Every row gives one point. The last column is the point's height on a tilted bowl or saddle (a function of degree 2), plus a little noise. Along how many of its main directions does it bend up, bend down or stay straight?

Points, 17 rows:
[[-49 -57 -10 -45]
 [  1  21  27  26]
 [-36  22  12  -6]
 [ -8 -49   2  13]
 [ 20  40  18  18]
 [  4 -52   9  33]
 [ -2   1 -92  86]
 [ 32 -10  14  39]
 [ 10 -33  -1  23]
 [  9  22  32  35]
 [-20  66  61  26]
 [ 36 -49 -55   0]
 [-19 -35  55  49]
 [  4 -16 -13  12]
 [ 45  60  40  31]
 [ 34   5 -19   3]
 [ 10 -14  -7  15]]
Directions: 1 up, 1 down, 1 straight

Points:
[[-39  14  30 -17  -9]
 [-47 -41  24   9 -15]
 [-73  40  33  51 -78]
 [-19  34  -7   1 -15]
 [  4  -5   7   8 -12]
 [ 22 -26  -2  22 -17]
 [-15  54 -23 -12 -15]
 [ 24 -21  23 -20 -11]
 [ 40  39 -65 -17 -45]
 [ 47  39 -17  40 -40]
 [  5  30  74 -24  11]
 [-84  10 -63 -14 -53]
 [-19  19   8   1 -12]
 [ -3  12  39   2  -9]
 [  3  29 -36  -3 -23]
 [ 62  15 -41  37 -52]
 [ 14  26 -12  60 -42]
 [-24  14 -25 -37 -10]
 [ 53   2 -54 -10 -46]
 [ 47  -5  48  41 -35]
 [-24  54 -23  36 -48]
 [-38 -35 -12  52  -9]]
Directions: 1 up, 3 down, 0 straight

Points, 22 rows:
[[  51   -8   10    9   14]
 [  22   14   20   38   32]
 [ -35   43  -22   30  -18]
 [  31  -39   58  -23   16]
 [  24    5  -50  -18  -24]
 [  23   28   50   29   35]
 [ -12   29    7   50   17]
 [ -11  -60    6    6   14]
 [ -25  -28   -3   45   29]
 [  32  -13    0  -37  -15]
 [ -13   39  -19  -40  -44]
 [  58  -21   41  -46  -11]
 [ -38  -31   -8  -24  -26]
 [  -8  -20  -26   14    7]
 [  -2   -3  -19   15   11]
 [  67   34  -33   61    9]
 [ -42   28 -121  -18 -117]
 [  39   -1  -39   -2   -6]
 [ -10    6   -8   68   25]
 [ -15  -17   -4   18   18]
 [  -5   -2  -78  -15  -47]
 [ -42  -29   -8   17    8]]
Directions: 0 up, 2 down, 2 straight

Points (44 x 7):
[[  -6   42   23   37   71   -8   -6]
 [  13   10  -45  -43   15   62  -26]
 [  56   66   10   20   29  -31  -34]
 [  22    5   23  -22   18   24    2]
 [  63   52   10    1  -12  -29   -4]
 [  45    2    5   31  -51   28  -10]
 [  20    4  -14  -19  -18  -48    5]
 [ -19  -84   21   22   28   41  -26]
 [ -38    6  -58   10   14  -27    3]
 [   9  -13   23    3   33   14   -5]
 [  19    7   -2   16   -2  -31  -20]
 [  78   57   20    4    9   25   16]
 [  20   18   22    7  -62  -68  -13]
 [  22  -14   48   31  -29   55  -21]
 [ -65   -2   13   -6  -33   -1   -3]
 [   3   14    9  -47   51    1    3]
 [ -29  -49   41  -62   10  -26   15]
 [   4   38  -13   -8   28  -47  -25]
 [ -13  -44   24    9   -2  -83  -36]
 [  -8    7   10   15  -41  -26  -16]
 [  -1    3  -24   11  -22   -2  -13]
 [ -43  -83   61   47  -50  -31 -121]
 [  32   -6   13   37  -23   -5  -30]
 [ -82   50   28   15   13   13   11]
 [  58  -16   10  -11   -1   27    7]
 [ -10  -12  -49   28  -55    5  -17]
 [ -13   13  -28   18   34    8   -7]
 [ -40  -13  -53  -57    6   48  -24]
 [ -24  -65  -41   -5   -2   44  -37]
 [   8   66  -34   22   49    1  -27]
 [ -24   14  -66   20   41    1   -3]
 [  -4   10   12    4   27   41   -5]
 [ -36   26   23    5  -23   43    4]
 [ -31   28   -1   -5  -20  -32  -10]
 [  12  -30  -24    9    4   15  -18]
 [   7  -44  -23   28   25   33  -18]
 [ -18   61   52    8   45  -26  -49]
 [  17  -24  -36   39   78   33   29]
 [  -3  -16  -28   40  -53    4  -27]
 [ -23   25    0   23   19   76    5]
 [  38   22    2  -13  -24  -33    3]
 [  33   31  -25  -43   25   -8    0]
 [  42    7    2   61  -27  101   -7]
 [  52   19   14   29   61   56   22]]
Directions: 3 up, 2 down, 1 straight

Points (76 x 9):
[[-68  42  51 -13   3 -24  21 -56  74]
 [ 10 -14  23  -1  -7   4 -17  13   5]
 [ 76  32  50  21  17  33  43  48  70]
 [-32  -9 -76  49  22 -42 -18  13  24]
 [ 37 -31 -23 -36   5  63  47  28  19]
 [ -8 -60 -28   5 -17   0 -61  28  38]
 [-15  30  28   8  28  35  18  20  17]
 [ 66  -2 -20  25  -1  46  19 -17  26]
 [  7  45 -40  24 -14 -17  -2  19   4]
 [-74  16  53  15  13  -8 -19  40  77]
 [ 32   5 -11  -3  14  16  76  -8  22]
 [-23 -18  11  42 -38  14  -3  10  12]
 [ 16 121 -14   4  -8 -10  18 -21  32]
 [-13  24 -33  43   1   4 -34  25  12]
 [ -7 -13   0 -10  13 -49  -1 -32  25]
 [ 46  10  10  26  -9 -27  14  49   8]
 [-14 -24  17 -24 -32   5  14  60  35]
 [-10 -24  -1  13  38  -1  38  -7  26]
 [-44  22 -19 -66 -46  14 -47 -43 -11]
 [-34 -12 -56  27 -49 -27  17 -42  19]
 [-27 -24  58  -3   0   8  25  19  41]
 [-12   0 -51  26 -37  -9  65 -19   3]
 [ 19  18  61 -26  24 -12  51   8  40]
 [ -1  28  99 -16   2  -5 -27 -34  60]
 [  8  13 -22   5  -7 -27  29   7   3]
 [-25 -36  29 -12  24  15  25   6  35]
 [-25 -16  33  68  30  37 -19 -50  70]
 [  5  -3  -3   7 -11 -43 -36   2   3]
 [-45   4 -17 -23 -26  40  23 -15 -17]
 [ 28  24  11 -16 -10  53   1  -8 -14]
 [  2   6  -9 -38 -17 -13  26  10   0]
 [-18   3 -15 -28  24 -53  -8  21  38]
 [ 20 -27 -35 -48  -1 -11  40 -54  30]
 [ 37 -16  57  46 -41  18  23 -12  36]
 [ 50   6 -54   5   7 -27  -9 -11  16]
 [ 40 -43 -36  41   6 -25  38  33  -1]
 [ 31 -19 -52 -44 -20  14  -7 -21   3]
 [-40 -33   4  24  36   7  -2  42  44]
 [ 10 -22   3   0 -53 -21  38 -63  31]
 [-36 -43  50   6 -33 -31   0   7  44]
 [ 17  -8 -11 -34  14 -51   1   3  19]
 [ -5  -8 -30  15   8  51 -13 -58  35]
 [-35  15  13  22  -3  21  -7  71  40]
 [-28  34  47   3  15 -17   4 -28  38]
 [ 13  35  25 -14  21  23 -19   6   4]
 [  3   2  30   2 -74  19 -64  35  34]
 [  2   1 -46   1  29   0 -24  -4  24]
 [ -6 -36 -10  15   5  -2  66  53  41]
 [ 34   8 -28  12  56   3   1 -18  38]
 [ 30 -23 -18  21 -22 -25  20  34  -2]
 [ -3  34  44  42  18 -34 -21  26  22]
 [-17 -20 -19  -7  17  60 -26  42  23]
 [-15 -14  91 -19  15 -42 -11   2  55]
 [ 19 -15  -5  30 -27 -53 -18  49 -10]
 [-71   6  -9  38  -9  12  18 -12  23]
 [-18  20  -8  -6  -8   9 -12  33   4]
 [ 40  13 -38  44   7 -33  38 -20   0]
 [-87  52  -3  10 -38 -52  -6  44  87]
 [ 26  61 -28  63  19  -9  19  -7  15]
 [  3  17  17  50 -12  -3 -19 -44  27]
 [ 29  12   8 -22 -22 -20 -28 -24   0]
 [-39 -25 -41 -31   2   4  10  30  31]
 [-11  -5  19   7 -33  37  34  32  14]
 [ 38 -12  54 -21 -50 -34  32  31  34]
 [-13  -3   2   0 -15 -12 -39 -60  41]
 [ 15 -16  19 -21 -42  21 -63  17   9]
 [  4  37 -10 -37  35 -19  -6  25  21]
 [  1  -9 -24  -2 -44  28 -43  27   6]
 [ 28   2 -29 -12  53 -18   3 -10  37]
 [-43  13 -26 -23  17 -17  33  24  32]
 [  4 -19  18   6   0  -4  19 -52  25]
 [-14  25   1  -2 -33  10 -34  19   3]
 [ 11  26  12  -9   4   0  68  48  41]
 [-80 -16  -5 -16  17   1 -14  -3  56]
 [-30 -36  49 -27 -42 -32  -2  20  47]
 [-29  -5 -18  39   7  24 -37 -48  47]]
Directions: 6 up, 1 down, 1 straight
